Rows are points. Two turns around zero, p and q, are shown by what they do to some points. Where does a point land after both, in the order given? Backwards means that the second turn is done in reverse. Each puzzle has new turns, and all numbers are rounded.

Turn p:
[ 2.4 -2.3] -> [ 1.4 -3.0]
[-2.3 -1.3] -> [-2.6 -0.4]
[-0.1  3.6] -> [1.2 3.4]
Turn q:
[-1.9 -3.1] -> [-3.2 -1.7]
[2.7 1.7] -> [3.2 0.1]
[-2.1 -2.6] -> [-3.1 -1.2]
[-0.4  3.6] -> [1.5 3.3]
[1.7 0.3] -> [ 1.6 -0.6]
Where do these land?
q, then p: [ 0.9 -1.9] -> [-0.9 -1.9]
q, then p: [2.0 3.4] -> [3.9 0.6]
p, then q: [-2.9 -1.5] -> [-3.0  1.3]

Turn p:
[3.2 1.6 0.5] -> [2.3 2.4 1.5]
[-3.4 -3.2  3.5] -> [-0.1 -5.8  0.0]
[-2.2  3.1 -0.7] -> [-3.2  0.9  1.9]
[ 1.9 -1.9 -2.6] -> [ 1.1  1.6 -3.2]
[ 0.5  0.4 -0.6] -> [ 0.0  0.9 -0.1]
Turn q:
[ 3.1  2.9 -3.1] -> [ 2.4  0.5 -4.6]
[-1.9  0.0  0.3] -> [-1.9 -0.1  0.5]
[ 3.6 -1.4  1.9] -> [3.8 0.9 1.8]
[-2.0 -1.3  1.5] -> [-1.7 -0.3  2.2]
[ 1.5 -1.5 -2.3] -> [ 1.9 -2.4 -0.9]
[-4.3  1.3  1.7] -> [-4.5  1.3  1.0]
Where do these land?
q, then p backwards: [-2.4 -4.6  1.1] -> [-2.9  2.0  3.9]
q, then p: [-0.6  4.4  1.4] -> [-3.6  2.4  1.9]
q, then p backwards: [ 0.0 -1.0 -2.0] -> [-1.0 -1.8  0.9]
q, then p: [-2.2 -1.0  0.2] -> [-0.7 -2.3  0.0]
q, then p backwards: [3.5 1.3 2.2] -> [ 4.3  0.8 -0.3]
q, then p backwards: [ 1.7  0.9 -2.9] -> [ 0.7 -3.3 -0.6]
